Each row of a before or after table is a point. One or more steps were done to the points. Then noise was added and the rows were shuffled. The steps act on how far a point lies along the listed directions, d1 being the first. What was done? A step turns or swaps two directions, mirrors them in a line or flattens them onto one, adds a multiple of one to another, or multiplies one. Angles are multiples of 10 degrees, from the lower direction toward the higher: turns from -170 to 170, lines from 10 to 170 but not 90. Use the fewest steps. Two steps may share a direction if one is a turn and the other turns, adds or multiplies; they go together, in the order done. Otherwise the lowest direction goes first.
(in the rows, 128 means zero)

Directions:
(1): [ 78 134]
(2): [122  78]
Before, 12 rows:
[[170 130]
 [201 101]
 [127  91]
 [167 154]
 [162 120]
 [ 89 133]
 [131 155]
 [115 131]
 [123 142]
 [183 102]
 [102 130]
 [110 138]]
After (12 x 2):
[[133 130]
 [219 113]
 [128 129]
 [183 121]
 [184 123]
 [ 67 137]
 [ 85 134]
 [ 97 133]
 [106 131]
 [116 129]
 [194 120]
 [248 112]]
Steps: multiply d1 by 1.6; multiply d2 by 0

Directions:
(1): [ 80 173 133  79 135 157]
(2): [ 92 151  78 173  92 127]
(3): [ 78  83 174 147 108 144]
(4): [136 107 115  79  64 107]
(5): [130  83  80 115 145 181]
Before:
[[150  83  71 139 101 125]
 [150  78 114 150 110 115]
 [111 183 138 145 113 107]
 [130 114 130  94 140 149]
 [ 91 108 105 120 116 152]
 [111 154 158  99 115 101]
 [130  66 150  79 127 137]
 [ 95 132  98  96  84 109]
 [106 113 141  86 115 142]]
After, 9 rows:
[[160 101 151 119 126  94]
 [240  78 178  24 186 100]
 [130 166  89  92 126 127]
 [117 124  45 165  53  83]
 [ 80 151 102 195  84 122]
 [173  87 169  89 157 128]
 [194  90 139 106 132 103]
 [125 125  63 168  98 112]
 [ 94 165  49 121  84 131]]
Steps: add 0.7 times d4 to d3; turn d1 and d3 by 150 degrees; multiply d2 by 3; multiply d5 by 0.4

Directions:
(1): [161 109 109 184 112  85 120 180 180 159 104]
(2): [140  50 132  93 150  82 109 156  94 114 166]
(3): [112  85 126 136 158 119 187  92 183  76 112]
(4): [163 130  54  97 135 117 185 109 104 173 123]
Before, 10 rows:
[[147 172 162 132  93 144  65 142 103 128 151]
 [157 121  77 132 141  68 180 152 142 136 122]
 [136  65  90 106 139 119 142 117 119 120 153]
 [174 223  79 147  82 166 134 142 132 201 114]
 [103  78 177 165 137  93 108 160 158  70 103]
 [153  80 127 157 163  76 124 139 137 123 153]
 [100  92  67 110 143 106 182 112 157 115 138]
 [132 203  82 120 118 179 187  72 111 153 119]
 [143 102 139 100 134 137 129 138  91 142 159]
 [124  99 177 179 112 121  88 135 171  96 138]]
After (10 x 11):
[[131 103 137 110 168 109 118 105  86 112 173]
 [132 185 121 177 106 156 148 119 158 140 105]
 [ 79 142 119  90 129 145 112 123  90 123 167]
 [137 145 114 194 125 148 196 103 248  94  86]
 [175 123 114 167 111  99 129 142 183 126 117]
 [129 112 135 121 129 134 141  88 126 108 147]
 [108 137 134 100 153 112 155 114 114  83 143]
 [131  96 119 102 122 135  86 136  86 132 168]
 [157  98 141 127 122 117 112 172 110 157 151]
 [107 117 143  92 147 127 128 113  73 101 129]]
Steps: turn d1 and d3 by 110 degrees; add -0.5 times d2 to d3; multiply d4 by 0

Directions:
(1): [155 199 134 143 137 137 136 128  92 161 206 117  74 140]
(2): [108 111  83 147 176 121 196  82  81 146  92 159  99 139]
(3): [ 97 125  92 127  82 197 104  80 121 188 137 115 167 149]
(4): [151  64 124 121  73  91 150 132  74 128 142  60 114 142]
(5): [141  96 105  71 176 153 107 108 166 101 149 105  89 194]
(6): [140 163  47 105 130  92  87 187 111 157  89 124 129 145]
Before, 8 rows:
[[139  79 216 162 104  92 146 144 135  92 126 119 157  50]
 [139 205 108 140 112  83 113 186  79 163 136 122 108 113]
 [115 131  23  89 121 127  83 134  99 167  57 116 135 134]
 [148 153 157 127 162 157 167 113 142 105 183 108  91 123]
 [126 159 200 164 128 116 180 109  95 138 182 176 118  77]
 [113 178 118 156  90 204 118  88  89 217 144 106 149 172]
 [152  97 163 125 118  86 168 138 136 109 152  78  98 132]
 [163 123 158 174 123 121 193 136  76 116 165 134  72  81]]
After (8 x 14):
[[141 196  43 116 142 114 103 146  69 180 109 119  88 125]
 [122  82 131 119 147 178 117 124 192  82  95 167 147 104]
 [ 98 113  63  84 149 132  96 130 152 129  61 137 139 164]
 [144 113 201 119 201 139 125 121 195  71 161 145 100 110]
 [112 150 107 130 102 214 102  81 113 206 133  96 154 194]
 [108 143 169 145 144 120 147 136 191 117 100 157 156  90]
 [111  54 158  69 139 158 115  94 185  95 138 144 151 146]
 [112  87 148 136  95 152 156 117 151 102 106 102 173  92]]
Steps: mirror d1 and d3 in the line at 70 degrees; flatten d2 and d6 onto the line at 70 degrees; turn d4 and d5 by -160 degrees

Directions:
(1): [159 193 183 105 130 130 123 104 134 130 172 138 135 119 131 157 193  90
 141 193 170 206 140 131]
(2): [103 107  92  84 137 125  89 155  89 115  96 104 118 193 215 204 162 118
 145 160 109 122 116 128]
Before:
[[138 124 149 131 125 127 137 113 137 130 127 142 115 118 113 144 138 113
  127 155 141 147 140 133]
 [ 58  72  78  73 102 112  79 162  92  88  59  78 124 238 249 205 141 134
  120 139  79  78 112 129]
 [108  39  56 142 106 140 147 160 110 120  90 126 121 136 130 125  58 154
  104  70  52  54 116 138]
 [100 123  74 104 153 130 110 138 112 134 111 116 117 188 176 153 128 114
  152 138 113 131 119 135]
 [110  79 115 177 129 139 178 138 143 148 109 143 118  96  57  59 100 168
  119  42  99  76 142 134]
 [111  96  53 101 136 114 116 158  88 122  98 115 115 150 175 152 105 138
  144 102 104  87 113 153]
 [161 167 142 150 118 132 164 105 166 135 161 138 128  97  42  97 134 139
  134 121 159 168 159 139]
 [153 173 157 126 133 133 125 105 125 142 147 127 132 115 111 133 143 122
  128 164 152 164 131 105]
 [138 164 141  77 145 136  51 129  78  90 139  99 113 199 239 232 213 100
  148 217 143 208 137 137]]
After:
[[151 180 123  86 137 116 114 125 103 128 161 136 129 123 163 168 171  97
  159 168 160 179 134 157]
 [152 221 227  88  95 116 119  79 159 108 193 127 154 139 143 164 222  68
  127 220 181 233 158 144]
 [ 85  71  84  97 142 132 118 169  80 126  80 108 101 192 194 188 175 135
  147 118  88  98 124 137]
 [135 123 115  68 119 144 105 137  90 114 132 118 123 173 207 233 190  86
  137 196 101 175 117 140]
 [139 130 123 154 126 131 137 118 129 142 124 127 132 111  89  98  86 156
  111 105 127 109 128 107]
 [116  89  55 148 125 130 143 150 133 125  91 106 117 142  97 115  86 175
  137  73 111  83 146 137]
 [133 103 134 148 119 131 144 119 135 133 115 137 119 119 100 122 101 134
  118 127 128 117 133 133]
 [135 179 132 119 150 134 131  98 142 142 165 140 129 139 124 118 146  93
  142 162 154 188 139 137]
 [187 203 216 184 126 141 140  69 169 113 211 155 137  50  37  54 120 133
  103 130 179 215 160 140]]
Steps: turn d1 and d2 by -110 degrees

Directions:
(1): [ 46 110  96 150 115 117 124 139 106 178  95 131 110 162 146 147 117  79
 136  59 126 155 138  98  85 137 176 181  62 151 135 135 119 103  99  74
  98 175  86 127 220  99 127 136 175 170 140 146 148 127 141  69 166 102
 130  64 173 100  89  96  85 131 136 192]
(2): [ 96 143 148 148 149 136 140  64 161 144 185 163 127 120 104 142  82 125
 180 131 110 111  64  90 192 154 204 118 133 157 159 124 170 165 108 141
 108 175 158 121  94 173  95 152 145 203 122 125  72 191 150 100 108 179
 152 181 182 186  95 160 119 162 100 167]
(3): [ 95 132 121 172 166 155 192  63 129  75  72 141 156  82 137 153 135  97
  57 156 163  86 132 121 143 120 118 144 154 136 152 104 128 167 159 167
 122 166  86 144 225 159 143  96  54  72  92  82 158 125  72 144 111 129
  87 142 164 149  83 117 120 178 130 171]
(4): [189  50 111 106 135 157 156 182 118 127  69 170 134 117 142 109 115 125
  88 114 124 136 144  57 123 101 200  59 143 159 103 124  98  69 161 135
  79 166 227 159 146 168 143 155  91 164 164 129 107 147 122 123 113 163
 103 144 164  87 152  70 122 137 163  84]
Before:
[[140 105 100  86 121 111  91 167  96 153 107  88 108 156 128 125 152 127
  102 131 127 155 179 139  97 122  98 120 113 110 121 141 101 113 131 119
  130 123 132 116 132 120 132 144 133 115 143 141 133 114 128 110 150 107
  148  98 122  88 155  87 115 109 126 110]
 [ 72 240 173 147 132 121 100  41 154 121 222  92 106 117 113 150 138 139
  178 168 135  82 122 213 161 151  40 206 140 100 169 150 167 218  88 138
  187  63   7  99  86  91  90 103 159  84  91 116 143 117 105 146 111 107
  133 157  70 200  87 207 152 138  94 175]
 [187 113 136 100 122 131  94 174 130 138 164 115 131 137  99  98 155 166
  144 151  98 139 141 129 129 131 105  73 123 113 109 138 138 105 130 137
  150  92 194 125  50 116 147 143 152 139 133 148 110  89 162 130 106 125
  140 137  79 133 159 139 144  76 122  60]
 [ 61 172 139 177 148 111 116  75 140  99 169  85 124 144 115 150 132 114
  140 127 147 128 117 184 146 156  91 198  94 112 164 136 172 180  96 100
  145 126  28 105 135 114 106  94 175 113 125 109 147 140 127 115 141  99
  162 115 117 178  96 166 128 121  94 190]
 [188  86 148  94 117 123 129 156 119 125 111 114 137 125 124 101 107 151
  113 123 106 165 125 128 141 120 144  66 147 126 141 135 125 105 131 128
  131 125 188 129  71 151 147 142 127 159 146 154 102 138 145 134 139 141
  132 152 129 100 159 125 147 136 134  82]
 [ 97 180 147 145 133 152 132  37 146 101 176 100 115 107  97 136 117 135
  156 151 122 120  91 141 172 168 115 143 114 121 156 104 169 188 132 144
  148 147 113 115 112 147 122 143 119 124  91 114  93 148 128 151  94 146
  156 165 136 173  93 163 147 150  96 129]
 [186  82 111  56  97 130  87 241 106 171 127 143 116 170 134  87 136 136
  148  89  88 188 149 114  62 120 147  87  96 120  67 133 110  29 116  83
  131 100 234 141  70  93 149 161 181 171 181 156 117 127 177 112 162 140
  157 104  96  65 190  99 136  72 152  54]
 [ 54 165 121 172 145 118 157  51 110  85 118 100 120 130 134 153 164  92
   75 155 194 101 153 185 121 139  67 190 119 108 163  91 154 173 131 144
  135 134  20 119 212 111 142  87 101  42 100  79 190  79  93 141 123  94
   98  97 118 171  65 153 127 156 122 184]
 [150 127 134 125 138 131 130 140 118 140 122 118 108 110 122 108 131 153
  120 144 129 121 127 134 135 109 133 106 151 141 112 142 113 105 140 122
  132 149 142 136 104 127 125 131 122 139 140 121 120 144 129 166 117 128
  124 139 127 126 140 127 132 134 106  99]
 [150 106 104 101 115 120 123 160 102 111 120 107 124 119 138 115 146 128
  102 131 161 127 176 155  74 124  78 127 123 104 116 130 114  79 116 118
  135 102 121 143 156 102 151 125 128  88 130 137 170 104 111 134 157  91
  106  86 125  90 167 100 112 115 143 130]
 [209  89 120  77  79 120  90 238  80 133  60 103 137 164 164  71 180 153
   99 123 140 146 191 157  50  98  59 102 131  88  74 149  66  32 163 126
  133  61 142 144 113  79 173 125 105  84 172 130 161  64 123 155 121  95
  118  91  65  35 199  81 161  70 154  47]
 [197 101 154  65  71 114  97 229 114 140 155 111 122 166 125 107 136 158
  165 134  87 147 166 135 106 108 116 109 107 100  88 144 100  63 136  92
  149  68 179 124  51 120 140 150 153 140 176 161 120 108 177 122 122 106
  147 119  64  75 182 116 140  59 138  54]]
After, 12 rows:
[[149 134 136 124 136 131 122 137 122 143 129 114 104 111 115 111 132 156
  123 139 134 119 127 144 130 115 125 114 148 136 111 138 112 105 138 121
  138 145 131 135 103 124 126 125 129 141 137 117 119 141 128 170 125 122
  121 139 122 126 142 131 132 133 103  97]
 [183 103 118  78  78 105  73 236  78 153  74  90 129 181 165  73 180 149
  116 106 135 157 191 173  38 104  54 127 113  88  75 157  71  41 144 112
  135  55 112 139 115  60 165 128 129  86 169 140 167  61 133 140 132  83
  131  71  63  36 190  85 154  65 146  62]
 [187 118 134  97 115 126  80 188 122 147 174 110 125 150 102 100 163 172
  149 141  98 148 144 135 124 131  92  78 117 107 101 144 136  98 126 129
  151  85 192 124  40 107 148 149 163 147 138 159 109  81 173 129 111 123
  149 126  68 126 167 139 147  65 125  56]
 [171 106 114  48  86 111  64 246 106 192 163 122 105 187 122  87 135 141
  186  83  80 197 143 132  62 130 135 105  83 112  73 144 118  36  94  69
  149  79 210 127  44  71 143 165 219 180 177 170 119 117 193 106 172 131
  175  92  81  74 190 116 136  54 140  59]
 [ 67 132 115 176 157 134 185  53 105  75  78 119 129 115 135 150 155  79
   40 150 199  95 155 162 121 130  99 168 130 127 158  85 139 161 153 152
  111 163  46 133 246 138 147  89  68  49 110  74 187  89  76 139 111 110
   78 108 143 160  58 133 125 171 134 184]
 [116 183 159 135 143 144 118  81 144 111 172 118 113 108 128 131 133 139
  144 163 137  85 128 166 156 125  84 153 151 125 149 149 148 178 116 147
  148  88  76 126 101 123 104 121 131 104 114 117 128 130 100 149  99 132
  111 171  95 170 107 164 152 142 124 143]
 [178  98 151  93 113 115 118 151 123 128 130 100 133 132 119  99 113 156
  125 123 105 170 126 148 138 125 126  82 142 120 142 140 131 119 120 118
  146 112 164 122  56 138 143 138 140 153 146 159 109 129 149 138 144 132
  149 145 115 104 160 139 152 127 126  87]
 [122 156 139 139 130 163 145  49 142  95 158 108 126 101 103 133 116 135
  142 155 129 121 100 128 174 161 128 124 126 128 149 103 166 177 149 150
  138 156 133 127 113 160 129 150 101 120 101 103  85 151 120 159  86 154
  142 173 137 160  98 146 146 153 100 117]
 [128 107  98  87 116 106  86 171  94 159 113  85 105 160 127 126 149 127
  116 127 126 158 179 136  95 129  97 126 108 112 120 144 104 109 128 112
  128 120 126 113 128 116 130 147 144 121 144 145 133 112 135 108 155 107
  157  92 121  85 151  88 114 106 125 116]
 [ 88 141 131 168 154 126 132  97 138  94 139 113 131 135 120 141 122 112
  120 125 145 124 122 150 150 140 126 162 108 126 154 130 161 156 114 108
  121 144  70 116 149 136 113 102 155 129 139 106 136 151 122 112 136 119
  149 126 137 163 108 140 129 122 107 168]
 [144 102  99 106 109 116 116 158 107 116 117 107 122 123 137 115 142 124
  106 122 166 128 175 151  73 127  83 133 117 105 125 130 114  78 120 107
  132 110 113 140 165  99 150 125 135  99 126 135 172 107 110 129 163  92
  107  77 125  87 167  97 106 112 144 143]
 [194 110 156  63  59  98  75 240 109 158 177 101 110 180 121 104 140 166
  185 122  82 160 166 149  94 115 108 118  98  96  86 153 100  54 120  73
  152  54 176 119  36 101 131 155 181 153 182 173 119 106 191 117 128  99
  160 106  53  76 184 115 143  46 133  56]]
Steps: turn d1 and d2 by 10 degrees; multiply d3 by 1.3; multiply d4 by 0.4
